Each row of a before or after table is a point. One or more steps were done to the points. Then noise was added and the rows were shuffled. The steps act on columns, c1 being the first. Name the steps. A step turns or swaps two columns, mirrors them in a line or flattens them onto one, adds a multiple of one to another, or multiplies or shifts one. Angles are multiples of 10 degrees, from the lower column toward the higher: turns from -170 to 170, lines from 10 to 170 but not 90. Use the fewest steps. Two steps may share a column if one is a turn and the other turns, adds or multiplies; they go together, in the order done. Otherwise the lowest column goes first.

Before:
[[-41  31]
 [-18  -3]
 [-62 -25]
 [ 24 -42]
 [ 22   7]
 [ -9 -30]
 [ -3   2]
 [-18 -10]
 [-56 -22]]
After:
[[  9 -17]
 [ -6  22]
 [ 22 -56]
 [ 30  -9]
 [-31 -41]
 [ -3  -3]
 [ 25 -62]
 [ 41  25]
 [  3 -19]]
Steps: turn c1 and c2 by 90 degrees

Before, 10 rows:
[[-23 -22   5]
 [-12 -58  41]
 [ 28  41  25]
 [ 34  16  24]
 [-10 -25  46]
 [-30  21  32]
 [ -3  -5 -17]
 [ 41 -32  42]
 [ 31 -48 -25]
 [ 11   9 -13]]
After:
[[-22  61  -6]
 [ 19   8  19]
 [ -1  29  68]
 [-40 -14  -6]
 [ 16 -35  26]
 [-52  13  37]
 [ -4  -2  50]
 [ 13  16 -13]
 [-36 -38 -10]
 [ -7  -1 -20]]
Steps: turn c1 and c3 by 160 degrees; turn c2 and c3 by -150 degrees

Before (9 x 6):
[[ 18  11  11   3   1  33]
 [ 24 -47 -29 -36 -21 -14]
 [ 41  38   7  -6  36 -13]
 [-39  14   3 -16  25   2]
 [ -3  34   5 -68  37  -9]
 [ 55   2  21  53  59  23]
 [ 18  20  70  50  43  17]
 [ 14  12  -6 -15   0 -25]
 [-16 -24  36 -17  -1   3]]
After, 9 rows:
[[  6  71  38   3  14   3]
 [ 25   9 -21  61 -31  -8]
 [ -8   7  -8  21  34  19]
 [-17  23  28  -8   7  32]
 [-25   1   2  -9   8 -32]
 [  8 -45  57 -28  38 -63]
 [ -3 -32  30 -34  71 -26]
 [ 30  22  37 -29   8 -29]
 [ 31  25   3  -2  -2  -2]]
Steps: mirror c1 and c6 in the line at 150 degrees; mirror c2 and c4 in the line at 150 degrees; mirror c3 and c5 in the line at 50 degrees

Before (14 x 9):
[[  0 -43 -20  12 -43  -4  -4  21  49]
 [ 30 -10  23  28  -6  35  39   0 -24]
 [ 10 -12  16 -29 -15  15  24 -22   3]
 [-48 -26 -32  34  15  -2  19   6  -8]
 [ 31  13 -31  47 -32  48 -23  28  39]
 [-58 -43  10  51  46 -15  -7  17  14]
 [ -7 -40  34   8  25  36  -6 -28 -18]
 [ 16 -32  16 -12  35 -13   5  -1 -41]
 [-14 -17 -16  39   8  36   7 -11  15]
 [ 12   1  27  31  27 -32 -16  28  14]
 [-47   1  17  43 -43 -40 -31  22  15]
 [ 10 -47 -18  43  -4   2  35 -13 -35]
 [-28   8  -1   1  45   5 -37  20 -23]
 [-33   8  26   6 -24 -21 -35  71   9]]
After:
[[  0 -34 -42  53  12 -13  35  -4 -23]
 [ 57 -42  54   6 -30 -23 -31   8   4]
 [-24 -40  28  51 -70  -4  -6   6  11]
 [-30 -30  75   6   2  -7 -17  11   9]
 [ 40  -5 -46  44  12 -21  -4   7  47]
 [ 32  -8  68  -8 -24   1 -35  29   0]
 [-37  19  42  29   5   0   4  -4 -38]
 [ 21 -47 -89  -4  41  18 -23  11  33]
 [ -4 -26  41  15  30  53  40  -1 -11]
 [ -2 -36 -50  24 -15  22  10  -5  17]
 [ 11  30  34   7  12  29  23  -8   8]
 [-33  -3  -4  -9 -41   4 -37   6 -35]
 [  4 -31 -75  32 -50 -28  18   1  -2]
 [-20   0  69  42 -14  62  -5  -9 -23]]
Steps: turn c1 and c5 by 110 degrees; mirror c2 and c4 in the line at 130 degrees; multiply c3 by 2.5; turn c3 and c6 by 20 degrees; add 0.3 times c7 to c9; multiply c8 by 0.4

Before:
[[  1 -14 -10  -8   2   9  22 -18   8   7   5  17]
 [  5  10 -18   0   1 -33  22 -17 -25 -22  16   1]
 [ 23  20 -19   9 -24  10  -9 -17   6  -5   3  17]
 [ -9  19 -15   2   7   2  16  11  18  -2   9   0]
 [ -9 -21 -12  10  -1  19   5 -14   8  -4 -12 -17]
 [ 43 -32  -8 -27  -6  -3  18   7  -7  -2  -6 -85]
 [ 13  19  11 -28 -21  21   2   0 -21  -2  17 -24]
 [-10  11 -11   4  -4  17  11 -17 -18  25 -18   6]
 [-11  16  -5  -2   8 -26   1  73 -11   9  18  17]
 [ 18  19 -23   0   5  20  10  10 -22 -20 -17  18]
 [  4 -13  17   8  -3  -4  22  11 -10 -19 -11   4]
 [ 22  15 -15  11   8  19  -9  -8 -26 -17  14  20]
 [-11  -6  -8 -29 -27  -1   4 -17 -14 -16  10   1]
 [ -6  13   7 -20  13 -15  -4  -7 -16  -9  -7  16]]
After:
[[ -9  -2 -10  -7   7   1  16   9  18  19  -9   4]
 [  5  -2   8 -18 -21  21   2 -21 -11  19 -16 -26]
 [  5 -22 -13  13   1 -33  23 -11 -42   9 -16  -1]
 [ -7  25  -6  16  -4  18  11  -8  -9   9  18   9]
 [ 27  -5 -13  19 -25  10 -10  -3  11  21  -3   9]
 [  0  -9   5  -6  14 -14  -4 -20 -24  13   9  16]
 [-13  -3  -9  17  -1  18   5   0  17 -20  12 -13]
 [ 27 -17 -11  13   8  19  -9   3 -17  15 -15  12]
 [ -5   9  -4 -57   8 -26   1  45 -23  16 -18  20]
 [ 23 -20 -16  -7   5  20  10   7 -12  19  17  10]
 [ 11  -1  -6 -23  -6  -3  18 -17  -8 -31   6 -94]
 [  4 -18  12  -2  -3  -4  22  14 -13 -13  11   2]
 [  7   5  -7   9   2   9  22 -17  13 -14  -5  16]
 [-10 -17  -6  -5 -28   0   5 -32 -15  -6 -10   5]]
Steps: turn c1 and c12 by -20 degrees; swap c2 and c10; multiply c3 by 0.7; turn c4 and c8 by 50 degrees; add 0.5 times c6 to c9; multiply c11 by -1

Before:
[[-12  19   1  23  -6 -13   8  -6  16  -1  -2   7 -12   0  28   5   4  -2]
 [-15  15   6  -4   5 -13   0  -6   9   0   8  12  12   7  10  10   3   0]
 [  4  -8   1   9   9 -15   7   2 -13 -13   7   0  17   4  10   8 -17   7]
 [-12  -7 -20  14   0 -11  -8 -14  14  23  -3   1  37  15   6   7 -18   7]
 [ -8  -4   4 -19 -12  -9 -12   2 -20  13  -5   6   7   2  -4 -12   3 -11]
 [-14  17   3   4  12 -14  -1  28  -7   3  -6   7  14 -16   4   5   8   1]
 [ 14 -13   0 -21  19 -14 -17  -6 -17   5  -5  36   2  32  -9   8  -7 -17]
 [  0  -1  -1   3 -13 -22  -1 -18 -11   5 -19   8   3 -17  22   4   1 -20]
 [  9  17   6   4  -4  13  -4   5 -19  12  -7  -6  20   9  15   7  11 -10]]
After:
[[ -2  -8   1  19  15 -14   7  -3 -13 -10 -54  -5  17   5  11  21  -4   7]
 [ 19  14   5  -9   4 -14   0 -11   9  -1 -52  -7  13   9   6  25  -3   1]
 [  9  -5   4  -6 -11  -9 -12   2 -20   6 -64  -3   6   2  -1 -30   2 -12]
 [ 15  19   1  11  -6 -14   7 -19  14   3 -60  -2 -11   0  21  14   4  -4]
 [  3   0  -2  11 -11 -23  -1 -27 -12   5 -78 -17   3 -16  10  10   4 -19]
 [ 16  16   4  10   9 -13   0  24  -7   3 -67   2  15 -15  19  14  -2   1]
 [ 10  -5 -19   4   6 -12  -9 -15  14  19 -64  14  36  16  -2  18  -4   6]
 [-11  17   5  17  -7  13  -3  -3 -20   9 -65   0  22  11  15  17   1 -10]
 [  5 -13   2  -9  20 -14 -17  -2 -18  -3 -62 -94   2  33 -12  21  -7 -19]]
Steps: turn c1 and c12 by -150 degrees; multiply c12 by 2.5; add -0.7 times c9 to c4; flatten c5 and c17 onto the line at 160 degrees; add 0.5 times c7 to c10; turn c8 and c15 by 30 degrees; shift c11 by -60; multiply c16 by 2.5

Before:
[[  2 -13  13 -24 -19 -56   9   3 -12  14 -14  11   1 -32  21  19  -8   0
  -29   2  27  -2 -20   7]
 [  7  -3   8  15 -15  12  15  35  14  -4  -4  -1  11   5  -7 -14   7  14
   -8  14  21  14   2  25]
 [ -3 -22  20  10 -21  10  23  27   4   8 -16 -11 -40  -7  -2  -5 -15 -20
   -2   5  25   0 -25   6]
 [ 12   4  -1  49 -16  11 -16  15 -42 -11  -6  17   3  18 -16  14  10   8
  -10  -1  21 -19  27  -3]
 [-10  -4  12 -24   6 -30 -10  10 -10  10   4 -21   3  19 -27 -22  -1  13
  -21   9  23 -23 -25   7]
 [  5 -25 -43  11  -9 -37 -14  22  13 -39   5 -19  -8  20   5  -7  -6  14
   -9   8 -17  15 -21   6]
 [-52 -34  10 -19  -8  11  -6 -26  -9   4   3   7  -9   5 -23   3  12 -54
   -6   4  23   1 -24  29]
 [ 12  38 -42 -18   4 -42  11  22 -21  17  -2   1 -40   9  -9 -18   8  21
  -18   2  30  24   3   6]
 [ 14 -32   1  -7  10  -8 -15 -95   4   2   2   2   2  24 -14  12 -10  21
   -1   2  15   0 -21  -3]
 [  6 -35  20 -21   4   4  11 -43  13 -12 -43  13   8   3 -24  -4  -7  -1
   -4 -50  22  19 -22  37]
 [  4 -16   7 -15  -2 -25   1  31 -14  13   2  15   2   4 -14  14 -15   5
   -6  10  28  25  12  -2]]
After:
[[  3  10  13 -22   8 -54   9   6   4  14 -32  10 -50 -31  19  16  -7  -1
   -8   3  25  45  -7 -11]
 [-51  36   9 -15   8  13  -6 -26  10   3  -4   8 -58   8 -24   4  11 -54
   -2   3  23  16  -9 -27]
 [ 14  -3  -2  -9  -4  -9 -17 -93  13   3   3   3 -47  26 -14  11  -8  20
   -2   1  15 -23 -16 -32]
 [ -9  10  14 -25 -23 -31 -10   9   8   8 -18 -20 -48  17 -28 -22  -2  13
  -13   7  22  16 -11  -3]
 [  4  -1   8 -12  21 -25   4  30 -13  13  -7  15 -47   2 -12  12 -15   3
   -2   5  27 -27  17 -17]
 [  5  10 -42  11  15 -40 -15  20  14 -40  -7 -20 -57  20   7  -7  -5  14
   -3   9 -19   1 -21 -25]
 [ 13  -2 -42 -17  20 -42  13  21  -9  19 -14   1 -92   8  -6 -20   9  19
  -10   4  30 -37  11  37]
 [  7  24   9  16  20  14  18  37   5  -4 -16  -3 -38   4  -7 -12   9  14
    4  16  23  17  -8   4]
 [  9  -3   0  50  -8  10 -15  16 -28 -11 -10  16 -45  18 -14  15  12   8
   -5  -3  22  58  35   2]
 [  3  40  21 -21  15   5  10 -43  18 -12  -9  15 -44  -2 -23  -4  -4  -1
    6 -54  24 -33 -19 -28]
 [ -3  11  22  10  12  10  21  27  14   9 -14 -10 -91  -6   0  -6 -14 -20
   12   6  26  45 -17 -20]]
Steps: mirror c2 and c24 in the line at 50 degrees; turn c5 and c22 by -120 degrees; multiply c22 by 2.5; flatten c9 and c23 onto the line at 130 degrees; add -0.7 times c20 to c11; turn c11 and c19 by -50 degrees; shift c13 by -50

Before (13 x 32):
[[-10  23  49 -15  -3 -14 -30   3  -8  32  22   0  54  34   3   1  -8  16
  -37  -1  27 -22  29   4  18  18  42  17 -19 -21  39 -30]
 [  7   4   5   4 -22  -9   8  -4   7  -6  -7 -14   9   7   4   0   3  58
   10  13   1  15  26 -22 -24  -6 -15  21   6 -24  20  -6]
 [  4   3  49 -27   9   2 -29 -26  -7  -8  14  -3  10  13   7 -39 -24  20
   -4  13  45  -6   5 -18  -6   5  11  21  -8 -14  16 -47]
 [ -1  -3  -8 -21   4  23  35  26 -11 -40  -9 -42 -11  -8  11  30   3  19
   -4 -10  19  32   6  11 -21   1  -7  12  12 -19 -19  19]
 [ 23   7   1  -6  20  15 -10  36  35 -24 -38 -31  -4 -22 -23  19  31  30
   -2 -33  27  12  24 -12   8   2 -55  -2  11 -18 -20  17]
 [ -2  23  36  -6 -10 -24 -21 -33  35   6  28  12  17  30   6 -11  -7  24
  -54  23  33  23  12  -3  10  36  15  25 -19 -23   7 -43]
 [-36 -31   4  -4  34 -39 -45 -26   7  -9  22  20  23 -15 -22 -41 -27  -7
  -29  36 -32 -55 -41  12  19  26   4 -16  36 -25  52 -49]
 [  8  40  27 -31  -1  -8 -13  16   1 -23  14   6  17  11   7 -17   6  15
   -7  23  29  18   1   7  17  27   9  32 -11 -54  37 -43]
 [ 24  15   6 -10  11  28  16  34  18   2  -7 -27   2   4 -36  41 -11  56
   29 -30   2  31   9   1  22   8 -51 -26  24  -1 -23  10]
 [ -6  -1  -5  27 -11  32 -14  40   5  36 -13  31  39 -32 -29  10 -35   0
    7   2  -7 -13  -3  -9  30 -23 -28 -16  55   1 -26  13]
 [ 32  -1  18 -13   4  -3 -25 -25  -3 -18  18   2   0  49  20   4  10  -5
  -10  32  37  23  26  16 -10  -1 -10  14  -8 -38  39 -17]
 [-15  -8   2  26  -3  39 -19  10 -13  62  11  23  38 -45 -34  -7 -37  26
  -48  22  -3 -22  15   8  46   4 -32 -19  24   3  32 -34]
 [ -4  -9  -1  24  -1   9  17  51   1 -14 -12 -14 -44 -13  26  10  -4  37
   24 -22  -5   1  -4 -10  19  19 -27  -6  14  13  -5  22]]
After (13 x 32):
[[ 34  25   3   9  16  28  17  53  22   0  -5 -25  -1   4 -38  42  -7  59
   31  -4   4 -22   9   0  21   9 -50 -28  25  41  22   8]
 [ 33 -20  -8  -2  20  34  36  17 -11 -43 -11 -40 -11  -8   9  28   7  17
   -2   7  13  -3   5  11 -23   3 -11   8  12  12   9  19]
 [ 17  10   6  -1  -3 -13   9   5   9  -1  -8  -9   6   7   6   1   2  60
    3  -7   1  -7  28 -20 -28  -9 -14  24  10 -35 -27  -3]
 [ 21  92  28 -29 -27  10 -15  75  -1 -23   9   6  17  12   9 -22   8  19
   -8 -13  31 -10   0  10  19  27   9  32 -12 -63 -21 -44]
 [-55 -67   5 -19 -60 -33 -46 -67   7  -8  20  17  23 -14 -23 -42 -24  -9
  -31 -15 -31  35 -43  14  21  21   0 -16  32 -86   1 -47]
 [  7   3   0   4   6  14  -8  44  29 -26 -36 -33  -3 -19 -23  18  35  30
   -3 -12  31 -23  27  -7  10   1 -56  -3   9   3  28  14]
 [ -6  21  53 -19 -15  17 -23 -20  -7  -8  13  -2   9  12   4 -39 -26  19
   -3   4  42  -2   6 -22  -7   2  14  21  -8  -9   3 -44]
 [-27  58  50 -21 -31  -5 -32  40  -9  30  23  -1  56  34   4   2  -4  15
  -39 -44  30  11  31   4  19  17  44  13 -21 -43 -20 -31]
 [-12 -19 -11  39  32  18 -13  33   8  35 -11  31  41 -31 -29   8 -36   2
    3  29  -7   7  -5  -9  31 -24 -29 -11  57  47  -2  16]
 [ 21  75  35 -20   1 -21 -18   7  36  12  31   7  15  31  10 -11  -4  25
  -57  14  35   0  14  -4   8  38  12  29 -23 -57 -14 -39]
 [  6 -50  -2  27   4   0  21  31   2 -17 -10 -12 -42 -15  25   8  -2  38
   21 -18  -8   4  -8 -13  20  18 -25  -4  13  22   3  25]
 [ 17  12  13 -13 -37   6 -25 -23  -4 -20  15   3   0  49  20   5  14  -3
  -11  -7  40 -33  23  14 -13   0  -7  11  -9 -41 -13 -17]
 [-19 -26   1  41 -28  22 -18  -6 -12  64   9  22  39 -45 -32  -8 -36  25
  -47 -13   0  16  16   7  46   5 -30 -20  22  58 -17 -38]]
Steps: turn c1 and c22 by -90 degrees; multiply c2 by 3; turn c2 and c8 by 30 degrees; add 1.5 times c6 to c30; turn c4 and c6 by -30 degrees; add -1 times c31 to c20; turn c5 and c31 by 120 degrees
